Every row gives one point. To make a cloud, some directions were put in groups of two or more. Within a group, all points are equally far from the middle, so they leave a hole (a ring in 2 directions, a hollow ball in 3). The other directions are filled evenly. Then the cloud was stretched, turned, moved and blurred a little. How many holes are there, and how many directions does each take, smallest first?

Cloud (14 x 2):
[-0.2 5.4]
[-3.7 4.1]
[2.6 -2.3]
[-1.1 5.1]
[0.1 5.0]
[0.8 -3.9]
[5.6 0.2]
[-1.0 -1.1]
[5.1 0.5]
[-2.1 -1.0]
[-0.9 0.9]
[6.2 1.8]
[-4.2 -0.6]
[1.9 -2.6]
Holes: 0

Cloud:
[-0.3 -1.9 2.9]
[6.3 -5.7 -1.2]
[-4.3 1.5 -1.9]
[-3.4 -2.7 2.7]
[-0.2 -2.1 0.9]
[-1.9 0.5 -0.4]
[2.4 -1.1 4.1]
[2.1 2.5 -1.2]
[6.7 -1.5 -2.7]
[2.2 -3.7 -4.2]
[-6.1 -4.6 0.0]
[1.3 -7.8 -1.6]
[0.0 -4.5 2.5]
[4.3 -5.4 2.1]
[0.3 -0.8 -4.8]
[2.6 -2.4 0.5]
[-0.7 -4.5 2.8]
[-0.4 -5.2 -3.5]
[3.1 0.4 2.3]
[-2.8 -3.4 -0.3]
[2.0 -0.9 -1.3]
[4.4 -2.5 -3.4]
Holes: 0

Cloud (31 x 4):
[-4.7 -4.5 2.2 4.0]
[0.7 2.2 0.3 0.8]
[-0.6 1.1 1.5 -0.6]
[0.3 -3.8 -5.1 6.1]
[2.0 -2.9 -0.2 2.5]
[2.9 -2.6 -5.6 1.6]
[-3.5 -5.4 1.8 5.5]
[0.0 4.7 -4.5 2.4]
[0.1 -2.7 1.0 -1.2]
[-1.3 -1.7 7.4 3.4]
[-1.7 -0.6 4.2 3.8]
[-3.0 1.3 4.6 1.4]
[2.7 -1.1 -1.8 0.0]
[1.3 -2.7 0.8 4.9]
[2.6 -0.1 -1.0 2.5]
[-1.8 -4.7 4.9 2.9]
[-3.8 0.8 1.6 3.8]
[1.1 0.2 -0.6 4.2]
[1.4 2.6 -1.4 -2.4]
[-0.1 -1.4 -0.4 5.0]
[0.3 -1.9 -3.0 3.6]
[-4.7 -4.1 1.9 3.5]
[-4.5 3.2 6.0 -2.1]
[-2.4 -1.3 6.1 1.5]
[-2.9 1.1 6.5 -2.5]
[1.6 -2.5 1.5 3.1]
[-0.8 -4.1 6.5 -0.1]
[-6.3 2.9 2.9 1.1]
[1.0 4.4 -1.5 3.7]
[3.9 -3.0 -2.0 -0.7]
[-0.9 -2.1 0.5 7.9]
Holes: 0

Cloud (47 x 6):
[-2.2 0.9 -0.4 1.6 6.2 2.1]
[-2.4 -1.2 -4.0 -1.8 4.3 -2.8]
[5.6 -3.2 1.8 0.1 -3.9 1.2]
[-3.2 2.6 2.7 1.4 6.0 -2.8]
[-2.6 1.5 1.8 -1.7 5.2 -4.6]
[-0.8 1.2 3.4 -1.0 5.6 -5.2]
[-1.6 2.2 6.0 0.6 1.2 1.4]
[4.5 3.4 1.0 -1.7 -3.0 2.8]
[2.0 -4.6 -1.4 -0.4 2.3 3.9]
[-1.5 4.5 -3.6 -1.2 -0.5 -2.6]
[-3.4 1.0 -0.8 1.3 -2.3 -4.6]
[-1.3 1.4 3.2 -3.3 -3.0 -3.7]
[3.1 -1.1 3.0 3.9 -2.1 -6.5]
[-3.1 -4.8 0.8 3.2 2.7 -4.6]
[0.1 4.7 -4.0 -2.5 1.0 -1.9]
[-0.7 -3.6 -5.0 1.6 0.9 -3.3]
[-2.2 -4.1 -1.2 -5.0 2.6 -1.7]
[2.5 -4.7 6.8 3.9 0.3 -0.7]
[-0.3 -4.2 5.4 5.5 1.2 -3.2]
[2.9 -4.4 -1.1 0.0 2.0 3.7]
[4.6 1.4 4.0 -5.3 2.6 -1.2]
[-3.1 1.3 -1.1 1.9 6.4 -0.4]
[-2.4 -2.0 -2.8 -0.2 -3.9 -3.8]
[-0.1 -0.4 5.9 -2.2 -3.0 0.4]
[3.8 -0.3 -1.3 -4.6 2.4 2.8]
[0.9 3.2 -2.7 4.9 -2.0 -2.6]
[4.7 4.0 1.6 -2.4 0.8 3.5]
[0.0 2.4 -1.8 2.6 5.8 1.3]
[2.3 -4.8 3.5 -2.1 -0.7 -4.9]
[0.3 -0.5 3.4 -4.8 3.9 -3.9]
[-0.4 -1.5 -4.9 0.5 3.8 -2.7]
[4.5 5.1 2.9 -3.7 -0.4 -3.1]
[4.6 -0.3 4.7 -5.1 3.0 -0.4]
[2.4 -2.7 -0.9 0.1 3.8 4.0]
[3.4 5.3 1.4 3.0 3.7 1.4]
[4.9 -3.7 4.1 4.7 1.1 0.0]
[4.1 -1.8 -1.7 -1.5 -5.6 -0.2]
[3.5 -3.7 -0.2 4.8 1.2 1.4]
[2.7 6.1 3.9 1.3 2.2 -5.1]
[-2.2 -5.4 0.2 4.2 0.4 1.1]
[-3.3 -3.0 -2.3 -0.5 4.3 -3.8]
[3.6 0.9 6.6 -2.3 -4.0 -0.8]
[-0.9 -2.7 -0.5 -2.6 4.3 4.1]
[1.1 0.6 -0.5 0.0 -3.4 3.5]
[-1.0 -2.5 2.8 0.4 -2.9 -6.2]
[5.1 -3.5 4.2 -1.6 -4.1 -1.7]
[-1.7 -1.3 1.1 2.2 -2.3 2.5]
Holes: 3 (2, 2, 2)
